Every row gives one point. A path goes straight from each point to the next, and from the last back to the first. The post is the endless flat space through its rows: a point in 2 columns, a line in 3, a plane in 4, and so on, so that a path can go around it. How many times does the path go around the post? Going back the other way cancels.

Post (2 x 3):
-10  5  -22
12  -28  17
Path (34 x 3):
12  33  -39
72  -45  41
26  40  -14
-3  1  10
-34  -4  -21
-46  -28  -34
22  -31  -3
0  0  -27
5  -47  11
-6  -46  25
-20  -7  13
-11  -1  13
-27  -40  22
-15  -56  1
32  -27  -24
62  -30  31
17  17  16
-17  4  17
-25  -16  -1
-42  14  -71
-36  -30  -10
17  -41  51
15  11  25
31  28  -23
21  -36  8
20  -46  23
31  -11  -29
18  -14  0
11  -27  -29
-37  -17  -44
4  -56  43
14  -56  20
22  -41  18
30  17  -9
Times around: 1

Post (5 x 6):
35  -8  -38  1  -11  29
-18  35  24  -15  0  -17
10  -26  -7  21  9  54
-14  -37  3  -1  -20  -20
4  38  52  2  4  -24
Path (15 x 6):
-1  33  -10  2  -9  4
-23  13  -2  -16  -31  -15
-100  -11  59  11  -5  16
-27  41  12  2  -13  -11
1  12  -12  -39  -30  -6
35  12  71  -2  22  -36
-4  -22  -7  4  1  -49
69  25  -61  13  -34  -5
-14  31  0  -23  -50  -34
74  -12  40  4  -16  -17
29  6  20  -31  -16  -44
31  9  43  -15  -8  21
-8  -42  32  -4  25  20
-13  17  -7  -13  -18  -52
18  -44  -3  62  -31  -5
Times around: 2

Post (10 x 11):
14  13  33  30  20  45  52  -14  14  36  14
33  6  31  -48  16  -25  -9  29  -2  28  -41
33  35  31  46  -5  56  22  -25  9  46  -25
26  39  31  -72  5  2  9  -8  11  1  -5
52  24  -10  -50  -4  -11  9  14  16  35  -1
-56  -17  -28  -7  23  -4  -16  -12  5  -22  -6
-2  34  26  46  12  -3  -1  -9  -9  10  21
-31  -52  -13  32  4  -1  -20  -30  -11  -48  10
-40  -11  -1  19  -25  14  8  8  -23  -24  1
-2  4  -5  28  28  28  -6  8  -10  -37  7
Path (29 x 11):
-40  39  33  31  13  4  -15  0  -55  -38  42
-11  33  27  18  57  -12  22  19  -53  -28  -12
-14  -13  55  25  -13  -3  65  26  -29  13  -22
2  58  58  -39  -7  -6  58  24  -58  29  5
-23  11  -2  10  8  -32  -52  -1  -18  14  1
-12  2  51  3  -17  29  -59  -29  -1  4  -35
19  -70  41  43  15  -23  -27  -38  -43  48  -52
-16  -42  12  18  23  5  27  0  -24  7  -18
34  9  -16  -8  3  10  -6  6  -4  -62  -28
4  -42  42  20  -21  13  15  -45  47  19  -9
-55  -51  23  20  -4  -53  -11  13  12  43  18
38  14  -31  -25  -29  21  15  6  -18  36  22
26  2  3  -2  28  38  34  -29  -26  6  -7
-4  1  -5  62  -33  -21  20  33  -45  -7  23
-20  4  13  7  41  -8  -2  35  30  11  -36
-30  55  -2  -9  -22  20  29  17  33  15  56
-14  9  -26  -89  -13  19  -20  -75  31  70  -11
-12  47  -18  6  70  76  34  4  -20  19  18
-7  65  19  -9  33  -13  50  30  -15  -8  32
27  -2  25  49  30  57  34  32  5  -4  -41
27  8  51  5  -25  23  -32  4  18  -37  -41
-20  45  22  -11  -54  38  -5  -2  15  22  9
-17  -32  18  2  9  -2  -19  -4  20  -14  -40
38  -54  -12  20  -22  11  44  12  27  15  -35
34  -17  -39  8  -6  30  1  2  -17  -5  -62
-5  22  28  -4  15  23  59  24  -24  17  -29
32  11  54  -4  -6  -18  2  14  -10  -19  -25
33  -22  39  -5  10  -3  -1  -12  18  0  6
8  41  24  -45  18  7  -25  -18  27  26  36
Times around: 3

Post (13 x 14):
29  0  -25  14  47  18  31  57  -23  21  3  -60  -18  21
2  40  8  14  -5  5  4  7  9  5  -14  29  41  -11
13  -13  -42  1  43  28  1  62  -30  10  -38  -28  -32  -9
-47  -22  4  -25  12  -6  27  -26  9  -12  21  18  8  -19
-10  23  46  7  -37  -29  -9  -6  16  -5  -36  28  42  32
2  -30  -39  45  14  66  20  71  -34  -18  -22  -9  -3  18
-18  40  28  28  -34  0  22  -32  30  12  -42  0  42  -11
2  -1  30  14  -53  -19  5  15  0  1  -17  4  39  -11
2  -16  51  -35  18  -4  25  -18  -20  1  2  17  -2  -5
12  -20  1  2  26  57  -1  45  -19  19  8  -57  8  10
-14  55  23  -1  -76  15  14  8  2  13  -30  17  43  17
-5  -9  22  0  -2  1  9  -16  30  22  18  16  -28  -16
4  -53  -31  -25  10  3  22  -40  -9  25  10  2  32  -2
Path (29 x 14):
80  39  14  46  57  -23  -2  10  41  30  37  -32  -42  5
-2  -9  -47  -7  -25  15  20  9  21  -25  29  17  64  28
-16  -17  5  8  29  -45  45  31  -9  -28  -43  21  22  8
-4  54  56  25  9  73  9  19  18  38  9  51  -8  3
38  90  21  8  16  25  17  -6  -23  45  -9  -16  53  27
-38  15  0  1  -25  13  1  -56  55  10  43  -45  12  20
-17  -11  -21  55  24  12  15  -7  15  -68  -73  33  14  -25
12  0  42  -4  18  2  26  5  42  41  10  -34  -25  -17
-36  -25  -24  9  -19  11  26  -5  -5  10  -52  52  8  -8
-52  -24  -21  -11  5  15  -13  -14  -9  15  -18  11  -9  6
3  -11  -15  2  29  56  31  30  -61  -9  -25  -33  25  32
-24  -17  -36  5  -42  57  36  15  -21  -39  10  -10  67  13
-6  -23  -11  1  19  12  0  20  43  1  -3  8  25  -59
-10  -7  64  -27  -6  15  52  20  -8  39  23  -42  0  -47
-79  -56  -2  33  -25  -5  25  -18  -1  -34  -16  29  18  31
4  -23  -14  28  -2  63  29  16  -20  14  15  -45  -12  -5
40  13  33  1  -32  27  8  30  -48  15  -38  -17  -12  30
23  41  -21  -4  -47  -26  10  43  -11  19  -29  8  -15  -23
-15  16  -75  41  40  16  23  13  30  -39  -59  33  55  8
19  -29  -30  -4  -30  8  29  2  -6  35  11  8  29  32
-27  33  -13  -19  45  67  60  -35  3  31  3  31  -43  -20
-44  -33  24  -20  0  -2  46  3  -22  9  3  7  14  -41
16  41  18  -5  -33  -16  -17  -21  -11  64  -21  -34  19  27
1  11  -30  -13  -8  -18  13  -3  -15  7  -57  -17  2  -19
-20  -18  -29  24  17  31  19  24  16  -37  -8  -28  37  -20
-11  -46  -22  26  21  64  43  52  -33  -23  -24  8  -24  -70
-29  -18  17  -9  -3  26  14  18  -5  24  -2  16  -21  -10
-13  -73  -2  -27  -51  16  -11  -6  -5  56  11  -93  24  10
-8  5  -17  -20  11  42  25  -6  -26  3  25  -17  0  -17
Times around: 5
